Each row is a point. Two turns around zero, p and q, are shown by what they do to some points. Write where each new point lands after one turn and then the other. Backwards means that the second turn is done in reverse. Each puzzle has new turns, and all numbers are rounded.
(in the rows, 128 means zero)

Turn p:
[103 167] => [137 173]
[134 150] => [148 140]
[135 127] => [132 122]
[139  69] => [95 78]
Turn q:
[143 148] => [143 148]
[162 131] => [162 132]
[ 79 105] => [ 80 104]
Where do these land?
p, then q: [115 147] => [131 151]
p, then q backwards: [122  87] => [ 95 103]
q, then p: [174 115] => [153  87]
q, then p backwards: [101 162] => [ 85 133]

Turn p:
[148 158  98] => [161 161 124]
[ 95 107 139] => [ 92 114 116]
[154 170 128] => [155 158 156]
[114  76 146] => [103  79 114]
Turn q:
[116 107 128] => [141 116 112]
[168 118 147] => [137 171 119]
[162 120 115] => [111 155 109]
[ 66 167 122] => [123  70 173]
Where do these land?
p, then q: [141 163 114] => [115 152 157]
p, then q: [135 108  83] => [ 85 135 104]
p, then q backwards: [150  85 127] => [ 85 106 122]
q, then p backwards: [ 83 169 159] => [174 131 178]
q, then p: [131 115 156] => [155 131 142]

Turn p:
[151 166 131 105] => [129 169 155 118]
[133 101 131 172] => [140  98 117 167]
[103 145 164  94] => [103 119 161  89]
[101 101 102 180] => [114  97  82 168]
[153 127 112  89] => [155 157 125  99]
Turn q:
[115 156  89 121] => [101 140  99 156]
[146 151 223 103] => [180 113 209 159]
[126 135 166 129] => [138 114 162 134]
[100  99  91 130] => [ 94 150 107  98]
[131 123 107 156] => [117 110 102 115]
[151 128 129 106] => [154 144 124 136]
[127 104  91 151] => [112 125  92  98]
Where do these land?
q, then p backwards: [148 168 143 142] => [136 103 142 167]
q, then p: [ 85 175 153 132] => [101  70 138 151]
p, then q backwards: [173 121  90 113] => [169 113 113  88]
q, then p backwards: [135  91 133 108] => [147 135 123  91]
p, then q backwards: [ 98  84 121 144] => [148 143 110 175]

Turn p:
[111 139 127 121 170 138] => [113 136  95 155 131 115]
[112 118 156 160 124 168] => [105 133 134 118 183 122]
[156 112 153 104 165 177] => [110 123 103 111 139  60]
[152 113 121 154 111 145] => [123  95 151 113 144 125]
[147 131 119 131 134  38] => [162 136 172 175  72 141]
[116 111 104 125 156  34] => [125 147 161 189  58 150]
[121 176 136 112 100 158] => [164 134  91 101 155 141]
[129 139 104 124 109 162] => [128 103 104 101 139 142]
[109 113 133 121  82 133] => [124 144 142  88 133 155]
Turn q:
[ 80 102 153 109 102  99] => [103  96 145 152 168  91]
[159 152 130 122 155 152] => [167 141 125 108 104 140]
[185 158 131 133 157 114] => [165 130 128 139  73 154]
[ 96 128 119  64  97 116] => [115  94 107 120 138  62]
[137  99 115 142  93 138] => [107 127  94 136 151 148]
[105 129  99 139 103 142] => [ 90 133 115 104 138 128]
[116 158 146 132 143  89] => [125 108 170 139 101 120]
[157 170 165 146 159 137] => [173 121 162 114 101 162]
[116  56  93 165 142 164] => [105 202 106 140 178 146]
Where do these land?
q, then p: [110 154 140  72 148 168] => [162 136 139 127  65  98]
q, then p backwards: [ 97  92 138 146 106 130] => [106 121 141 169 137 154]
p, then q backwards: [145  82 156 128  89 117] => [ 83 165 135 142 161 140]
q, then p: [173 171 133 126 115 166] => [127  98 113  69 102 112]
q, then p: [124  83  94 150 137 149] => [142 118  81 161 143 147]
q, then p: [123 144 121 157 168  83] => [154 155 151 114 177 143]
p, then q: [124 170 114 117 132  82] => [125 125  97 113 119 182]
